Rows are points. To make a cloud, some directions were put in groups of two or more. Within a group, all points are equally far from the middle, so they leave a hole (a ring in 2 directions, a hollow ball in 3). The other directions are filled evenly. Then the cloud was stretched, turned, moved and blurred a little. How many holes are there, and how many directions does each take, smallest first?

Cloud, 14 rows:
-49	-8
-27	26
63	18
45	43
-49	-11
52	38
-12	36
49	-21
-29	-45
57	34
-50	-17
-49	-17
64	14
54	-14
Holes: 1 (2)

Cloud:
-3	-2	16	64
-24	-2	62	-41
-1	76	20	44
-17	56	-3	76
-18	-59	-70	26
-31	-17	67	-38
-28	61	31	51
-40	39	46	-18
-1	20	8	7
-30	49	-6	8
-27	-33	-12	-49
-55	-22	-52	-4
-20	78	7	87
21	18	60	-87
-10	48	30	-32
4	65	-16	73
-46	89	22	20
19	41	80	-4
-37	-40	-16	-47
-52	-15	11	14
25	-31	-11	23
-34	34	-15	45
10	2	-26	45
13	18	24	-68
-13	-70	-7	-69
-9	-1	19	-32
3	-4	-43	22
-35	94	31	30
-3	49	28	36
-10	-20	0	-36
20	29	-12	42
1	-37	-68	-3
Holes: 0

Cloud:
-14	53	37	-13	-9	26
10	-36	-24	-58	-1	-37
60	12	24	38	-69	67
20	-7	18	67	18	23
105	10	44	26	-3	-4
61	-28	-15	-28	-2	78
7	27	1	-54	38	-33
92	-10	-21	-4	-2	45
-4	-35	-38	-72	-41	52
22	17	3	-5	-52	-36
-23	34	-31	27	-53	30
42	32	-6	16	-60	-10
36	46	-3	21	51	-4
-17	-5	-16	-17	49	66
50	0	1	-45	-12	-39
-41	33	26	6	-21	-12
17	-49	24	-36	69	4
17	-82	1	-7	22	-13
105	25	-9	3	-22	16
-44	-24	-31	-50	65	5
-53	9	-24	9	-5	68
93	7	29	-7	-20	-22
74	8	27	14	-50	-15
-41	-33	-6	53	20	24
53	31	12	27	69	18
-72	-49	13	-7	9	33
108	8	41	-6	-1	-13
-61	-66	22	12	7	7
53	-26	18	-25	-18	-39
-41	29	-22	26	-25	53
36	23	52	-35	57	9
65	9	60	25	46	-25
-9	-40	-9	-63	-62	45
-52	-26	-48	-66	-50	44
-45	-33	-21	-54	-77	20
-17	-3	-14	51	39	4
0	-42	49	3	-32	-2
11	-65	3	-5	71	4
-22	-7	29	-50	50	17
-10	-80	14	1	-20	-14
9	-30	4	-3	-8	91
-49	-34	-16	-32	-69	-19
24	6	-28	4	-92	78
-49	-19	-4	-19	35	-65
61	-12	45	13	-36	-21
125	37	32	-32	-16	33
67	3	61	35	16	-19
Holes: 3 (2, 2, 2)
